Every row gives one point. Each copy is the shape, with its points in the same order, turned, moved and blurred by noise. Some copies are also mirrored. Which?

Shape (7 x 2):
[[-0.8  1.6]
 [-2.8  3.8]
 [-3.0  1.9]
 [ 8.4 -0.4]
 [ 4.3  2.5]
 [-3.3  1.7]
 [ 2.7 -0.4]]
Copy 1 (7 x 2):
[[-2.7  1.9]
 [-5.1  2.7]
 [-4.2  0.7]
 [ 6.3  4.6]
 [ 1.1  5.2]
 [-4.6  0.7]
 [ 1.5  2.1]]
Copy 1 is: only turned
Copy 2 (7 x 2):
[[-2.2 -1.0]
 [-4.9 -1.8]
 [-4.0 -0.3]
 [ 7.0 -3.4]
 [ 2.2 -4.2]
 [-4.3  0.1]
 [ 2.1 -0.8]]
Copy 2 is: mirrored
Copy 3 (7 x 2):
[[-1.2 -2.0]
 [-3.8 -3.6]
 [-2.9 -2.3]
 [ 8.4 -2.0]
 [ 3.7 -3.4]
 [-3.3 -1.7]
 [ 2.4 -1.5]]
Copy 3 is: mirrored

Shape (8 x 4):
[[ 0.3 -1.9  5.7  3.4]
 [ 1.1 -0.7 -2.4 -0.7]
 [-2.1 -1.8 -2.6 -0.7]
 [-1.6  4.0  0.0 -0.7]
 [ 2.6 10.0  3.3 -0.9]
 [ 2.4 -2.6  3.2 -1.5]
 [ 2.2 -2.9  5.4 -1.2]
 [-1.4  1.3 -5.6  1.7]]
Copy 1 (8 x 4):
[[-1.1  2.5  5.3  4.5]
 [ 0.8  0.6 -3.2  0.9]
 [-1.4 -0.2 -3.0 -0.3]
 [-0.6  5.2 -1.9 -1.3]
 [ 3.2 12.5 -1.0  1.9]
 [ 3.5  0.2  3.5  2.0]
 [ 2.7  1.5  4.6  2.1]
 [-1.7  1.6 -6.8  1.5]]
Copy 1 is: only turned
Copy 2 (8 x 4):
[[ 0.4 -3.6  0.3 -5.1]
 [-1.1  0.5  2.7  3.5]
 [-3.2 -0.2  0.0  3.7]
 [-3.6  4.0  2.7 -0.7]
 [-0.6  8.1  8.0 -4.7]
 [-2.0 -4.2  4.4 -1.2]
 [-2.0 -4.8  4.1 -3.3]
 [-0.3  3.6 -0.9  5.2]]
Copy 2 is: mirrored

Shape (10 x 6):
[[ -0.4   0.3   2.5  -1.2   2.6   3.2]
 [ -0.5  -1.3   3.5   3.3   3.4   0.6]
 [ -0.5  -3.5   1.5   2.9  -0.4   0.0]
 [  2.5  -0.3   3.2  -3.1   2.0   0.1]
 [  2.2  -9.8  -4.6  -0.4   2.0   1.2]
 [-11.3   0.3   3.7  -3.7   3.3  -1.5]
 [  2.6  -0.2   0.9   2.8  -0.7   0.0]
 [  2.4  -3.6   1.3   0.4   3.1  -2.7]
 [  1.8  -3.0  -1.6   1.1  -4.2  -1.0]
 [  1.6  -2.6 -13.5   3.2   0.5  -1.0]]
Copy 1 (10 x 6):
[[  1.8   1.7  -0.3  -4.4   4.3   1.6]
 [ -1.7   0.9   0.1  -0.5   5.3   3.4]
 [  0.5  -1.2   1.5   0.4   1.3   3.7]
 [  2.7  -0.1  -0.3  -1.8   5.5  -2.0]
 [  5.1  -7.3  -4.5  -0.3  -0.7   5.0]
 [ -5.4  -3.4   4.7 -10.4   3.2  -0.3]
 [  1.2   2.2   0.2   2.2   1.5   0.9]
 [  0.5  -3.5  -1.1   1.6   4.4   0.4]
 [  3.2  -0.9   1.4   1.8  -2.7   1.0]
 [ -0.6  -2.6  -9.6   1.5  -8.4   2.2]]
Copy 1 is: only turned
Copy 2 (10 x 6):
[[ -1.7  -1.5   2.4  -2.6   3.8  -0.1]
 [ -2.8  -0.1   3.6   1.9   5.2  -1.4]
 [ -1.4  -0.4   2.8   3.6   0.8  -1.3]
 [  1.3  -0.1   3.5  -2.6   2.9   2.9]
 [  3.9  -3.8  -6.0   4.1   3.0  -0.1]
 [-12.3   0.0   0.3  -2.3   0.4   4.6]
 [  1.1   1.3   3.9   1.2   1.6  -2.7]
 [  0.9   1.0   0.6   3.0   4.7   2.1]
 [  2.9   0.0   1.3   2.6  -2.4  -1.4]
 [  4.1   3.9  -9.4   1.8  -1.6  -7.8]]
Copy 2 is: mirrored

Shape (13 x 9):
[[-0.4  2.1  0.3 -3.5 -3.8  0.5 -0.7 -6.9  0.7]
 [-4.5 -4.2  2.4  7.2  0.2  4.8  3.5 -3.2  2.3]
 [ 6.9  3.0 -3.8  0.0  1.2 -0.2 -0.1 -0.9 -2.7]
 [-1.8  2.0 -2.0  1.3 -4.6 -2.5 -5.1  5.2  8.8]
 [-1.3  2.3  1.4  1.6 -4.0  3.9  0.8  0.3  1.7]
 [-3.7  6.0  0.7  0.7 -1.7  2.0  1.6 -5.9 -5.0]
 [ 1.1 -1.7 -1.1  0.5 -0.7 -1.7 -0.6 -2.5  7.4]
 [-6.1  0.4 -2.0 -1.2  3.0  2.3 -0.3 -0.8 -2.4]
 [ 4.6  8.6  2.0 -5.6  0.2 -0.3  3.7  2.2 -0.7]
 [-6.8  0.4 -3.7  0.5 -5.2  1.9  3.4  1.8  3.9]
 [ 1.5 -0.4  0.1  2.0 -1.7 -3.5  0.4 -2.7 -0.1]
 [ 3.0  0.3 -1.8 -2.8 -3.7 -1.0 -6.9  2.5 -0.3]
 [-2.9 -3.9  5.7  5.0  0.5  3.1  6.1 -1.1 -2.5]]
Copy 1 (13 x 9):
[[-1.1  4.5  3.9 -2.5 -3.5  0.0 -0.9 -7.3 -2.2]
 [-3.2 -0.6 -1.3  6.9 -3.3  5.2  6.6 -2.8 -1.1]
 [ 5.3  4.2 -3.2 -0.9  1.6 -1.8 -3.1 -3.2  0.0]
 [-0.9  1.8  4.5  1.8 -7.8 -4.7 -1.2  5.6  4.5]
 [-1.1  4.8  3.0  2.6 -2.5  1.4  1.6  0.7 -2.7]
 [-5.4  6.2 -0.8  1.5  0.6 -1.1 -0.8 -6.5 -5.7]
 [ 1.5  0.2  2.7  0.2 -5.8 -1.1  2.1 -3.6  4.7]
 [-6.8  1.0 -1.6 -1.2  2.3  0.2  1.4 -2.0 -0.1]
 [ 4.4  9.6  2.4 -3.3  4.0 -5.8  2.5 -0.7 -2.7]
 [-5.5  4.4 -0.3 -1.3 -7.1  1.1  3.6  2.7  0.1]
 [ 2.1  0.3 -0.8  0.7 -3.6 -3.0  0.8 -4.0 -1.4]
 [ 2.0 -0.1  3.3 -2.3 -1.6 -2.4 -5.9  1.7 -0.4]
 [-1.3 -1.7 -1.9  4.4  0.4  3.1  8.0 -2.4 -6.2]]
Copy 1 is: only turned
Copy 2 (13 x 9):
[[-1.4  2.8 -2.1  1.3 -4.0  0.6 -2.9 -3.3  4.5]
 [-5.6 -7.8 -2.4  1.4 -0.5 -0.1  6.1 -1.3  5.5]
 [ 5.3  3.0 -0.9 -4.1  1.1  0.3  1.7 -1.8 -0.5]
 [-7.5  0.7  1.0 -5.6 -0.1 -2.9 -5.9  7.4  3.0]
 [-4.8  0.8  1.6  0.7 -1.6  1.6  1.6  2.9  4.2]
 [-4.4  5.5 -1.6  2.6 -2.6  1.9  4.3 -6.3  0.8]
 [-1.9 -3.4 -2.3 -4.2 -1.0 -2.6 -3.0  0.5  6.9]
 [-5.8 -0.1 -4.9  1.1  3.6  3.2  1.0 -1.8 -0.7]
 [ 3.3  9.5  2.5  1.1  4.2  0.0  0.1 -0.4  4.2]
 [-7.5  1.4 -6.1  0.6 -1.0  1.5  1.6  5.4  5.7]
 [-1.5 -1.1 -3.4 -1.5 -0.9 -4.3  0.2 -2.0  1.7]
 [ 0.0  0.7  0.3 -2.9 -1.0  0.3 -5.3  2.8 -3.3]
 [-3.3 -5.5 -1.7  6.0  2.0 -2.3  7.7 -0.4  2.8]]
Copy 2 is: mirrored
Copy 3 (13 x 9):
[[-2.1  1.2  2.4 -4.2 -0.7  3.1 -1.0 -3.4  3.9]
 [-1.7 -0.2  4.9  8.8 -3.4  2.6  4.5  1.2  1.2]
 [ 3.4 -2.5 -2.9 -3.4  4.2 -0.1 -0.5  1.1 -2.3]
 [-1.0  4.4 -5.8  1.5 -4.6 -3.3 -5.3  5.4  6.0]
 [-0.7  4.3  2.2  0.2 -2.3  2.0  0.5  3.3  0.2]
 [-6.2  2.5  4.7 -2.3  4.5  3.4  1.4 -0.8 -1.6]
 [ 0.9 -1.7 -1.5  1.6 -2.6 -0.1 -1.1  0.2  7.1]
 [-3.5  4.0 -0.6  3.0  2.6 -1.9  3.2 -3.7 -0.8]
 [ 3.7  3.9  2.5 -8.9  4.5 -3.6  2.1  3.4  1.7]
 [-4.1  5.8 -3.3  1.7 -2.8  2.7  4.7  3.2  4.0]
 [-2.3 -4.0  0.2 -1.6 -1.0 -0.3  0.2  1.4  1.6]
 [ 0.5  1.5 -4.7 -4.0 -3.4 -3.2 -4.7 -0.5 -1.2]
 [-1.8 -1.5  7.1  4.5 -3.0 -0.5  7.7  1.6 -1.8]]
Copy 3 is: mirrored
